Rows are points. The points of each table are mixes of a few directions, plus a little noise. How many directions does each table use, and how many do they share? Where both have some left over, give the other angles between the two spaces (their principal angles), to ten degrees, smallest first.

First:
[[ -2.4   6.6]
 [ 12.7 -34.9]
 [ -8.3  22.7]
 [ -2.0   5.6]]
Second, 5 rows:
[[-24.9  -9.1]
 [-10.1  -3.6]
 [  1.9   0.8]
 [ 38.8  14.1]
 [ -5.5  -2.1]]
Directions: first 1, second 1, shared 0; angles 90

First (7 x 6):
[[ 10.4  -1.1  10.5   7.5 -20.4  -8.0]
 [  9.5  22.5 -18.0  -8.9  34.4  -9.5]
 [  3.5  -9.4  19.7   6.9 -25.9  -6.9]
 [ -3.5 -11.6 -24.9   4.5  10.2   6.8]
 [-26.6 -17.8  31.9 -12.5   7.7  -5.1]
 [ -5.7  15.3 -28.9  -6.4  21.0  24.5]
 [ 12.5   2.4   9.5   8.9 -27.0  -1.9]]
Second, 9 rows:
[[  2.7 -10.6 -49.5   5.6  33.9  -1.5]
 [  1.0  -3.9 -18.3   2.1  12.5  -0.6]
 [ -1.4   5.4  25.3  -2.9 -17.4   0.8]
 [  2.7 -10.6 -49.4   5.6  33.9  -1.5]
 [ -0.9   3.6  16.7  -1.9 -11.5   0.5]
 [ -1.8   7.2  33.7  -3.8 -23.1   1.0]
 [ -2.1   8.4  39.1  -4.4 -26.8   1.2]
 [ -0.6   2.5  11.5  -1.3  -7.9   0.4]
 [  0.5  -2.0  -9.1   1.0   6.2  -0.3]]
Directions: first 4, second 1, shared 1

First:
[[-23.8 -37.6  14.7  17.3  21.9  -8.3   7.2 -39.5   3.5]
 [ 20.9  33.1 -12.9 -15.1 -19.3   7.2  -6.4  34.9  -3.1]
 [-17.0 -27.0  10.6  12.4  15.9  -5.9   5.2 -28.4   2.5]
 [ 15.0  23.7  -9.3 -11.0 -13.9   5.1  -4.6  24.9  -2.3]
 [ -0.3  -0.4   0.3   0.2   0.3  -0.1   0.1  -0.6   0.1]
 [ 17.1  27.0 -10.5 -12.4 -15.7   5.8  -5.3  28.5  -2.6]
 [-11.9 -18.7   7.3   8.7  10.9  -4.2   3.7 -19.7   1.7]]
Second, 9 rows:
[[ 20.6 -17.6   5.1 -35.7  17.6  24.5   7.9  -3.9  -3.9]
 [-14.4  11.3  -6.3   9.4  -2.7  -2.2   2.8   0.7  16.1]
 [  8.6  16.1  -2.6  -9.6   2.9  -3.9  34.7 -16.8   0.9]
 [-12.0  -5.7  13.5  32.1   7.2 -19.2 -29.2  35.0   5.1]
 [ 26.6 -15.4  10.0 -19.3   4.1   0.4   2.3  -6.0 -27.3]
 [ -2.8  -1.5  -7.6  -4.0 -11.9   1.5  -7.7 -10.1  -2.6]
 [ 15.5   0.0  -3.6 -23.3   1.3  20.8  24.9 -20.8 -11.6]
 [-23.1  -1.7   3.9  42.9  -6.4   1.5 -28.8  26.5  -0.8]
 [-19.1  14.7 -12.1   7.3 -11.9 -23.3  -6.8  -4.8  24.3]]
Directions: first 1, second 5, shared 0; angles 90

First:
[[  5.2   9.4   0.9 -12.9  -9.4  -3.5   8.8   8.2  16.1  11.8  -2.9  -5.8
   -3.9 -15.6]
 [ -7.5   6.4   6.8  11.5  12.2   4.3 -10.8 -12.7 -17.2  -6.9   2.0   7.3
   -2.6  29.0]
 [ -7.3  -7.3   1.0  15.9  12.7   4.7 -11.7 -11.8 -20.7 -13.6   3.4   7.7
    3.0  23.5]
 [ 16.5   4.8  -7.0 -31.8 -28.2 -10.4  25.5  27.0  43.7  24.8  -6.6 -16.9
   -1.9 -57.4]
 [ -9.7 -16.8  -1.5  23.9  17.4   6.6 -16.1 -15.3 -29.9 -21.5   5.0  10.7
    6.9  29.0]
 [ -3.0 -42.0 -15.3  21.0   8.1   3.8  -8.4  -3.6 -21.0 -25.4   4.9   5.7
   17.1  -2.4]
 [  3.3  13.9   3.8 -11.1  -6.4  -2.5   6.1   4.9  12.6  11.4  -2.4  -4.0
   -5.8  -7.0]
 [ 10.1 -11.3  -9.8 -14.3 -15.9  -5.8  14.4  16.9  22.2   8.0  -2.7  -9.5
    4.6 -39.4]
 [-11.0   1.3   6.5  19.5  18.2   6.6 -16.5 -18.1 -27.5 -14.1   3.8  10.9
   -0.7  39.4]
 [  3.5  41.5  14.7 -21.5  -8.7  -3.8   9.1   4.3  21.7  25.6  -5.1  -6.0
  -16.9   0.7]]
Second:
[[  0.9  20.0   7.9  -8.6  -2.6  -1.3   2.9   0.5   8.2  11.1  -2.1  -2.0
   -8.3   3.6]
 [ -2.1 -62.0 -23.9  26.7   8.1   4.1  -9.1  -1.6 -25.2 -34.4   6.5   6.2
   25.0 -11.5]
 [ -0.3 -11.7  -4.4   5.1   1.4   0.8  -1.5  -0.3  -4.5  -6.3   1.2   1.3
    4.8  -2.1]
 [ -2.1 -58.8 -22.7  25.4   7.8   3.8  -8.5  -1.5 -23.9 -32.7   6.1   5.8
   24.1 -10.9]
 [  1.2  30.9  11.8 -13.3  -4.2  -2.0   4.6   0.8  12.6  17.2  -3.4  -3.1
  -12.7   5.8]
 [ -0.2  -7.3  -2.8   3.1   1.0   0.5  -1.1   0.0  -2.9  -4.2   0.8   0.8
    3.0  -1.3]
 [  2.9  84.2  32.6 -36.6 -11.2  -5.4  12.1   2.1  34.3  46.7  -8.9  -8.3
  -34.3  15.7]
 [ -0.4  -9.8  -3.7   4.2   1.3   0.6  -1.2  -0.1  -4.0  -5.4   1.1   0.9
    4.2  -1.8]
 [  0.5  13.7   5.2  -5.9  -1.9  -0.9   1.7   0.4   5.6   7.5  -1.3  -1.2
   -5.6   2.7]
 [ -1.3 -37.2 -14.4  16.0   4.8   2.3  -5.4  -0.9 -15.1 -20.6   3.9   3.6
   15.2  -6.8]
 [  1.2  37.3  14.3 -16.1  -5.0  -2.4   5.3   1.0  15.2  20.6  -3.8  -3.6
  -15.2   6.9]]
Directions: first 2, second 1, shared 1
